Each row is a point. Examples show where two turns around zero, p and q, send a point. Where does a point land after both, in the order given? Backwards means that the second turn is done in reverse. Each puzzle has new turns, and all numbers are rounded.

Turn p:
-0.04 -0.20 => -0.20 -0.05
+0.16 +0.43 => +0.46 +0.04
+0.16 +0.37 => +0.40 +0.01
-0.28 -0.27 => -0.36 +0.14
-0.01 -0.33 => -0.30 -0.13
Turn q:
-0.24 -0.29 => +0.18 +0.33
+0.41 +0.26 => -0.35 -0.33
-0.17 +0.02 => +0.17 +0.01
Where do these land?
q, then p: -0.11 -0.14 => +0.18 -0.01
p, then q: +0.05 +0.08 => -0.09 -0.01
q, then p backwards: +0.11 +0.64 => +0.59 -0.26
p, then q: -0.17 -0.35 => +0.38 +0.07
p, then q backwards: +0.11 -0.23 => +0.20 +0.16

Turn p:
-0.34 -0.31 +0.13 -0.36 => +0.24 +0.22 +0.33 -0.38
-0.02 +0.12 -0.31 +0.35 => -0.40 +0.10 -0.20 +0.14
-0.15 -0.13 +0.43 -0.13 => +0.23 -0.20 +0.14 -0.36
-0.05 +0.57 +0.10 +0.32 => -0.44 -0.46 +0.03 +0.17
+0.39 -0.09 -0.46 +0.09 => +0.01 +0.32 -0.34 +0.41
+0.07 +0.21 +0.00 -0.09 => +0.00 -0.11 +0.11 +0.18
+0.11 -0.37 +0.12 -0.18 => +0.38 +0.14 -0.08 -0.16
Turn q:
-0.75 -0.25 +0.04 +0.00 => +0.02 -0.72 -0.22 -0.25
+0.14 -0.05 +0.09 +0.14 => +0.12 +0.06 +0.17 +0.05
+0.20 -0.24 +0.05 -0.12 => +0.03 +0.16 +0.16 -0.25
+0.20 -0.22 -0.25 +0.04 => +0.25 +0.23 -0.07 -0.17
+0.05 +0.91 +0.04 -0.15 => -0.58 +0.18 -0.18 +0.68
+0.21 -0.17 +0.00 -0.06 => +0.06 +0.18 +0.12 -0.16
-0.05 +0.02 +0.03 +0.14 => +0.08 -0.08 +0.02 +0.09
Where do these land?
q, then p: +0.24 -0.14 +0.04 +0.39 => +0.17 -0.33 -0.26 +0.15
p, then q: +0.03 -0.18 +0.45 +0.15 => -0.04 +0.26 -0.07 -0.43
p, then q: +0.10 +0.41 +0.00 -0.11 => +0.29 -0.22 +0.24 +0.00
p, then q backwards: -0.52 -0.19 -0.36 -0.06 => +0.50 -0.05 +0.11 -0.42
q, then p: +0.22 -0.18 +0.20 +0.04 => +0.18 -0.29 +0.07 -0.04
p, then q backwards: -0.07 +0.29 -0.33 -0.42 => +0.38 +0.24 +0.36 +0.22

Turn p:
+0.18 +0.14 -0.19 -0.02 +0.03 -0.35 => -0.02 -0.24 +0.30 +0.15 -0.19 -0.07
+0.08 +0.26 +0.04 -0.17 +0.02 -0.17 => +0.08 +0.05 +0.15 +0.25 -0.14 -0.15
+0.10 +0.16 +0.19 +0.52 +0.00 +0.09 => +0.42 -0.27 -0.12 +0.00 +0.28 +0.06
-0.15 +0.14 -0.16 +0.16 -0.13 +0.76 => +0.12 +0.04 -0.62 -0.37 +0.13 -0.37
+0.03 +0.20 -0.12 -0.08 +0.10 -0.02 => -0.01 -0.03 +0.08 +0.08 -0.03 -0.24
+0.08 -0.35 +0.27 -0.01 -0.12 +0.48 => +0.17 +0.35 -0.25 -0.42 +0.07 +0.22
-0.20 +0.30 +0.01 -0.15 +0.25 -0.21 => -0.13 +0.05 +0.15 +0.39 +0.12 -0.24
-0.18 +0.22 +0.07 -0.13 -0.18 -0.30 => -0.06 -0.01 -0.04 +0.43 -0.17 +0.03
+0.07 -1.08 -0.11 -0.11 +0.03 -0.28 => -0.56 +0.07 +0.35 -0.51 -0.07 +0.76
Turn q:
+0.13 +0.40 -0.10 +0.00 +0.22 -0.03 => -0.37 -0.01 +0.26 +0.12 +0.09 +0.08
+0.49 +0.07 +0.33 +0.29 +0.18 -0.13 => -0.19 +0.09 +0.25 -0.50 -0.05 +0.36
+0.28 +0.02 +0.06 -0.43 -0.32 -0.24 => -0.09 -0.03 +0.01 -0.36 +0.23 -0.49
-0.44 -0.18 -0.12 +0.02 -0.36 +0.42 => +0.35 -0.30 -0.48 +0.32 +0.05 -0.01
+0.39 -0.19 -0.10 -0.16 +0.01 -0.10 => +0.11 -0.08 +0.31 -0.27 -0.01 -0.21
-0.34 +0.06 +0.10 -0.08 +0.52 -0.01 => -0.23 +0.23 -0.01 +0.31 -0.45 +0.03
-0.50 -0.19 -0.18 +0.35 -0.26 +0.08 => +0.44 +0.10 -0.34 +0.36 +0.15 +0.21
Where do these land?
p, then q backwards: -0.14 -0.22 +0.12 -0.11 -0.18 -0.19 => -0.12 +0.16 +0.13 +0.24 +0.22 +0.06
p, then q: +0.01 +0.08 -0.48 +0.13 +0.21 -0.18 => +0.27 +0.36 -0.20 -0.10 -0.25 -0.13
q, then p: +0.22 +0.09 -0.19 +0.39 -0.07 -0.01 => +0.19 +0.30 +0.05 -0.20 +0.27 -0.09
q, then p: -0.32 +0.30 -0.08 -0.36 -0.37 -0.44 => -0.24 -0.41 +0.35 +0.42 +0.26 -0.26
p, then q: -0.32 -0.05 +0.47 -0.09 -0.04 +0.21 => -0.27 -0.17 +0.30 +0.34 +0.12 +0.24
p, then q: +0.00 -0.17 +0.12 -0.07 -0.22 +0.43 => -0.17 -0.23 +0.19 +0.20 +0.21 -0.28
p, then q: +0.56 -0.04 +0.03 +0.11 +0.65 +0.17 => -0.49 +0.19 +0.06 -0.52 -0.41 -0.25

Turn p:
-0.02 -0.28 +0.10 -0.24 -0.08 -0.68 +0.38 -0.12 -0.02 => +0.17 -0.04 +0.08 -0.35 +0.03 +0.19 -0.28 -0.71 -0.01
-0.42 +0.06 -0.27 -0.56 -0.23 +0.06 -0.22 +0.04 -0.06 => -0.22 -0.34 -0.05 +0.08 -0.41 +0.43 -0.13 +0.09 -0.35
+0.17 +0.12 +0.01 +0.17 +0.30 +0.02 -0.31 -0.17 -0.14 => -0.02 -0.10 -0.26 +0.22 +0.05 -0.37 -0.04 +0.07 +0.19
-0.18 -0.39 +0.10 -0.23 -0.12 -0.66 +0.04 +0.45 +0.11 => +0.21 +0.03 -0.04 -0.43 -0.36 +0.51 -0.08 -0.43 +0.31
-0.04 +0.05 -0.16 +0.30 +0.40 +0.29 +0.14 -0.01 +0.11 => -0.21 +0.22 +0.12 -0.11 -0.02 -0.44 +0.01 +0.28 +0.04
+0.10 -0.07 +0.00 +0.09 +0.02 +0.38 -0.10 -0.24 +0.11 => -0.10 -0.11 +0.23 +0.24 +0.08 -0.23 +0.19 +0.14 -0.01
+0.15 -0.52 +0.44 +0.05 -0.01 -0.32 +0.17 +0.10 +0.15 => +0.44 +0.04 +0.29 -0.23 -0.01 +0.04 +0.13 -0.42 +0.36
+0.18 +0.34 +0.11 -0.01 +0.16 +0.57 +0.05 +0.06 -0.26 => +0.17 -0.08 -0.11 +0.04 +0.21 -0.28 +0.11 +0.57 -0.28
+0.50 +0.15 -0.32 +0.27 -0.09 +0.20 +0.02 -0.05 -0.03 => -0.30 +0.03 -0.17 +0.02 +0.49 -0.15 +0.32 +0.12 +0.02
-0.07 +0.22 -0.08 +0.62 +0.00 +0.50 -0.09 -0.17 -0.32 => -0.10 +0.41 -0.18 +0.42 +0.07 -0.45 +0.30 +0.29 -0.26
-0.37 +0.31 +0.08 -0.47 -0.34 -0.37 -0.07 +0.11 +0.34 => -0.01 -0.07 +0.09 +0.07 -0.13 +0.74 -0.52 -0.01 -0.01
Turn q:
+0.17 +0.59 +0.23 -0.50 +0.04 +0.00 +0.01 -0.10 -0.47 => +0.18 -0.02 +0.12 -0.18 +0.59 -0.49 -0.19 +0.39 +0.24
-0.14 +0.19 +0.19 -0.03 -0.25 -0.15 +0.21 -0.30 -0.28 => +0.19 -0.26 +0.20 +0.14 +0.18 -0.20 -0.17 -0.14 +0.32
-0.19 -0.06 +0.01 -0.33 -0.02 +0.06 -0.01 +0.55 +0.23 => +0.16 -0.01 +0.04 -0.14 -0.27 -0.22 +0.12 +0.20 -0.53
+0.18 -0.06 +0.11 +0.18 -0.14 +0.13 +0.15 +0.15 -0.12 => +0.14 -0.10 -0.25 -0.10 -0.04 +0.09 -0.25 -0.07 +0.00
+0.13 -0.21 -0.68 +0.14 +0.00 -0.10 -0.29 -0.32 -0.16 => -0.53 +0.40 +0.17 -0.22 -0.10 +0.11 +0.01 -0.36 +0.31
-0.23 +0.06 -0.29 +0.15 +0.02 +0.08 +0.32 -0.13 -0.02 => -0.16 -0.21 +0.34 -0.01 -0.12 +0.23 -0.19 -0.01 +0.07
-0.22 +0.21 -0.52 +0.30 +0.19 +0.12 -0.11 +0.18 -0.02 => -0.38 +0.16 +0.32 -0.13 +0.08 +0.30 -0.22 -0.08 -0.34
+0.07 +0.29 +0.33 -0.19 -0.07 +0.43 +0.05 -0.31 +0.04 => +0.12 +0.02 -0.08 +0.35 +0.09 -0.14 -0.27 +0.47 +0.24
+0.47 -0.10 -0.26 +0.40 +0.11 +0.10 +0.02 -0.02 +0.78 => +0.10 +0.46 -0.17 +0.03 -0.34 +0.82 +0.18 +0.14 +0.01
-0.21 -0.44 +0.52 -0.06 -0.18 -0.39 -0.41 +0.04 +0.17 => +0.20 -0.01 -0.30 +0.40 -0.10 -0.36 +0.53 -0.40 -0.16
-0.03 -0.46 +0.36 -0.05 +0.29 -0.28 +0.06 +0.25 -0.15 => -0.02 -0.43 -0.38 -0.14 +0.03 -0.13 +0.43 -0.14 -0.16
Where do these land?
p, then q backwards: +0.08 +0.14 +0.10 -0.97 -0.83 +0.08 -0.55 -0.18 -0.06 => -0.48 -0.02 +0.48 +0.84 +0.45 +0.03 +0.70 +0.05 +0.37
p, then q: -0.30 +0.27 +0.41 +0.06 -0.12 +0.05 +0.14 -0.45 -0.20 => -0.09 +0.18 -0.31 -0.04 +0.56 +0.10 -0.16 -0.33 +0.14
q, then p: -0.45 -0.10 +0.16 +0.17 +0.39 -0.41 -0.29 -0.09 +0.15 => +0.16 +0.42 +0.18 -0.15 -0.02 -0.53 -0.06 -0.21 -0.34
q, then p: +0.34 -0.19 -0.01 +0.31 +0.17 +0.22 +0.07 +0.31 -0.31 => -0.42 -0.40 -0.09 +0.00 -0.33 +0.00 +0.08 +0.10 -0.21
p, then q: +0.27 +0.02 +0.17 -0.07 +0.20 +0.06 +0.02 +0.25 +0.44 => +0.20 +0.06 -0.20 +0.05 -0.15 +0.02 +0.32 +0.33 -0.29
q, then p: -0.24 +0.05 -0.29 +0.15 +0.23 +0.21 +0.16 +0.15 -0.20 => +0.22 -0.14 +0.00 +0.15 -0.48 +0.00 +0.08 +0.04 -0.14
q, then p backwards: +0.27 +0.04 -0.07 +0.21 -0.03 +0.26 -0.06 -0.24 +0.12 => -0.13 +0.26 +0.00 +0.15 -0.09 -0.23 -0.18 +0.18 +0.18
p, then q: -0.23 -0.07 -0.19 +0.13 -0.50 -0.18 +0.28 +0.22 +0.22 => -0.04 -0.10 +0.13 +0.30 +0.14 -0.15 -0.45 +0.45 +0.05
p, then q backwards: +0.32 +0.18 -0.19 -0.13 +0.15 -0.18 -0.09 +0.09 -0.22 => +0.24 -0.15 +0.24 +0.07 +0.18 +0.08 +0.06 +0.09 -0.34
q, then p: -0.05 -0.34 -0.08 +0.14 +0.34 -0.11 +0.32 -0.04 +0.06 => -0.02 -0.02 +0.42 -0.12 -0.19 +0.03 +0.26 -0.04 -0.29
